Every row gives one point. A path goes straight from each point to the next, and from the last back to the first. The post is the endless flat space through its rows: a point in 2 columns, a line in 3, a plane in 4, and so on, so that a path can go around it. Count how often the path circles the post. Going back the other way cancels.

Post (2 x 3):
[[  1   7  42]
 [ 25  -3 -69]]
Path, 19 rows:
[[ 60  18   2]
 [ 50  -7 -12]
 [ 28 -39 -29]
 [ 29 -33 -64]
 [ 82 -58  18]
 [ 40  14 -31]
 [  0  78   0]
 [-38  18   5]
 [ -1 -58 -27]
 [ 69 -34  34]
 [ 72  37 -59]
 [ 95   1  10]
 [ 48 -10 -24]
 [ 35  35 -18]
 [  7  21 -43]
 [-36  66  43]
 [ 29  21 -31]
 [ 89 -18  -7]
 [ 39 -33 -83]]
Times around: 1

Post, 8 rows:
[[-20  -2  -5  51 -10   6 -12  16  12]
 [-20  -8  46  34  34   9  48 -34  39]
 [-22  -1 -10 -10  14 -62  46 -42  16]
 [ 10 -24 -14  58 -45  15  70  -2  -1]
 [-11 -11 -13 -53 -18 -18 -17  61  30]
 [ 32 -29  45  -3 -24 -28  -9 -31 -75]
 [-15 -15  -2 -30  14 -10   3 -63  13]
 [-17 -21 -48 -67  15  -4 -32  95 -26]]
Path:
[[ 22 -26 -33   2  34  51  17   7   1]
 [-10 -30 -41  23  13 -12  -8  -5   6]
 [-35 -28 -35 -37 -30 -39  14 -16  27]
 [-51  10  24  -8   7  -4  -5  -1  56]
 [-13  39 -12 -18 -30   9  19  -8  32]
 [ 23  18 -36  -5  43 -19  21  16   2]
 [ 36 -40  16 -15  -1 -17 -24 -20 -19]
 [ 24 -24  15 -19 -26 -44   6  34 -14]]
Times around: 1

Post (17 x 18):
[[  6 -26  31  44 -27   2  16 -41  11   8 -15 -20  31 -20 -79 -15  32  39]
 [-11   0   8  39  18   0 -26   8 -15 -21 -32  -5  18 -50  12 -50  25   7]
 [ 16  15  10  29  10 -34 -47  26  -8 -25  25  17 -66 -23  27  12 -78   6]
 [-10 -26  19  10  11  -5   5 -60 -12  41 -23   1 -25  31  23  -4  -3  33]
 [  3   4  -5   2  21 -12  56 -65  64  -8  13  -4  -3 -63 -56 -15 -15 -26]
 [ -3  12  18   1  20  70   0 -19 -48  -2 -11 -25 -72 -37 -52  -6  46   9]
 [ 15 -11  36  11  11   8  18 -63 -19   7  54  18 -53 -29  20  11  40 -10]
 [  6  10 -71  59   4  -6  11 -55   3 -27  -7 -80 -38 -30   7  46   5 -21]
 [ -1 -16  17 -19 -36  -8   4 -35  70  -2  -2  12  13 -26   3 -28 -33  -3]
 [-12  -8  -1   6  26  22  31  14  22  20  15   0  -2  20  45  67  18  66]
 [-13  -6  -3  52 -17  21  13   5  20  22   5  -1  -1 -91  12 -66  -9 -25]
 [-15 -32  93 -29   9  27  32  32 -26   6 -77  -2  13  -7 -38   9  15 -12]
 [-22 -26  10  12  -3   3 -44  20  11  41  -7  33 -20 -38 -33  45  39  -6]
 [ -1  23  41  34  46  33 -23 -16 -39 -27  63  -4  42  40 -16   4 -13  17]
 [-30 -13  18   0  28  15  53  26  53  27  11 -40  -3 -26  17 -95  63 -18]
 [ 19  -9  21  49  24   4  21 -50   9 -54 -65  10 -81  42  20 -10 -15 -63]
 [ -4 -29 -63   7 -17 -20  28   2   2  33  18  22 -17  21  33  36  45  13]]
Path, 13 rows:
[[  8  15  -3  19  25  18  23 -18  -8  -3 -14 -14  28  11  -7 -10  38   1]
 [ 44 -15   6 -16  13  41  17 -15  21  45  56  44 -31  -1  -5  33 -18  56]
 [ 15   3  23  26  37  10  17 -21  16  14   5 -13 -47  13   1   4  -1 -25]
 [-13  -3  16  36   5 -14   9 -16  63  67  -1   8 -25  -1  -9  17  15  22]
 [-21  22  30  48 -25  -1  -8   3  -7 -10 -11   2 -18 -29  -8  34   0   4]
 [ 15  15   8  47  27 -15  59   4  16   2  -9  18 -25 -18 -19   1  15   3]
 [ 24 -14  23  33  -2  -2  -2  -6  19  27   6 -18   1 -21  21   9  65  -3]
 [ 10 -40  -9  31  21  32  47 -13  -2   2  27 -37 -20 -10  -4  -9 -20   9]
 [ -7 -40 -23  33   4  18  17   8  20 -37  17   8  -9   1  -6  15 -21   0]
 [ -3 -21 -24  56  18 -25  -2 -12 -15  40 -10 -33  -2 -37  16   7  10  31]
 [  9  14 -29   1  18  -8   4 -42  -9  -6 -31 -20 -39 -13  14  12   7 -27]
 [-37  11  21  33   5   8  17  42  -9  21   1   1  16  -8 -10  31  -2  -8]
 [  0   4  12  53  -4 -54  47 -20  -4  15 -12  33 -18 -18 -41  16  19 -29]]
Times around: 0

Post:
[[-29 -12 -20  13  11  -6  14  28  -2 -69 -13  -1  26  -1   6  -9   9 -37]
 [ 58  -3 -31 -17  17  11  15 -13 -26   8  -4  11 -29   3  19 -15  49  -7]
 [ -2   0  14 -44 -29  14  44   2 -12   0  21  18 -15 -17  -9 -23 -34  27]
 [-29  -5 -23 -20 -10  17 -48  -4  29 -42 -13 -31   7  -8  -6  21  14 -45]
 [  0  11  19   7  16  23  -5 -41  62   3 -23 -16   4  13   6  15 -30  39]
 [-27  -4 -13 -27 -45   2  -9 -23   2 -26  14   6  14 -18 -12   6   4  23]
 [ 17  16  18 -95   8 -25  -2 -23   9  13 -38  -9 -24  29  -8  -5  10  10]
 [-16 -25 -13  23   5 -53  12 -10  16  17  18   5  34 -24 -31 -14   9  -6]
 [  1  39  22  -9  17  18  10 -10  36  15  17 -51  18  13  31  14  -7  32]
 [-23 -10  39  -5  -7 -31  38  36  14  19   4   1  -3  31 -13  34   1   3]
 [-20  24  22  16 -13 -14 -19  26  52 -42  13  -4  24   6  28   5 -24  -5]
 [ 39 -12   0 -24  -4 -19  -6 -21  18  -7 -32 -36 -42  -3 -41  -7  20  30]
 [ -1  23  60 -18  -3  -3 -22 -26 -25 -32  -3 -12  20 -25 -12  -1 -27   6]
 [ 39 -37  14   9  16 -31  20 -47 -19   6 -27 -24 -16  -2  24 -38  13 -10]
 [  9  25  29  -9  22 -10  47 -37  32  -9  27   8 -48  14  16 -13   1  17]
 [ 21   8  44   9   1  40  39  10  33   8  -6  -6  -5  -2  11   2  62  14]
 [-28  29  14   4 -40  51 -10   9  14  -3  -6  -1 -21   4  -5 -10  42  12]]
Path, 22 rows:
[[-14  33 -31 -23 -10 -15   0   7   2  35  15   4 -29  -8 -20 -19 -17  16]
 [ 52 -34   5 -19  39  -6  58  -9  -3  12  -1  31 -32  -3   7 -36  29  42]
 [ -2 -20  -2  -2   0  22  36 -13  27  -9   8  -6  -5  -8  -8 -20   0   7]
 [ 12   1 -14  -9  -6  21  32 -36  30  33  18 -27  -7  29   7  11  20   3]
 [ -9  69  25  34  17  14  13  23  38  52   4  -5 -31  27  29 -22  44 -16]
 [ -8   3  14 -54  -3  -5   7  31  17 -14  -3 -11  25 -20  -2  23   6 -12]
 [  7 -24  34 -33   6 -38  -8  -3  -5 -19 -19 -27  15   0  26 -12  26 -34]
 [ 30 -12  43 -22  -4 -18 -35 -32   8 -20 -34 -15 -27  29 -19  43  -4  25]
 [-28  -1  31 -32 -26  -8 -15  15  20   4  11   2 -24  -8  15 -39   9  -3]
 [ 17 -45 -23 -23 -23 -43   9  -9   4  10 -41   6  -1  -3  23   4  44 -12]
 [  3   2  22 -23 -20  14  -6 -42   8   7 -37 -15   4  -3  -6   3  15 -40]
 [ 12 -15  20  30  -6  -5  39  -4 -20 -49  -2  12  13 -14 -30  -3  32 -36]
 [-26   3  21  -6 -57  32  -8 -10   3 -18 -19 -47 -38   0  45  10  22  -9]
 [-24 -10   5 -20 -13 -55  16  -4 -30  27   9  29   5  -8  10 -36  12   3]
 [  6   0  12 -35  -7 -34 -15   1  14   9 -30 -25 -15  35 -14 -21  39  31]
 [ 19 -15  36   5   2   2  19  -9 -15  -8 -14 -38 -24  25 -29  25  -4   8]
 [  3  24  18 -10  27  26  23 -20  40  10 -23   0   0   8 -14   9   7   8]
 [ 17   3 -12  -4  11  17  21 -25   8 -33   0  -5  29 -62  15  15   5  -1]
 [ -3  17 -25   0  17  13  19  -3  28 -27  24  27  23   2  40   1   8  26]
 [ 12 -20  25  -1  24  17  21 -28  -2 -15   2 -25  -6  -4 -12  -4  34  33]
 [-14   9 -28 -41 -28  -3 -27  22  26  14 -21  15  27  20 -13 -11  -4  -7]
 [  2  15  13 -32 -66  -6  35  -4 -43  29  63   3  22 -27  13  33  31  -2]]
Times around: 3
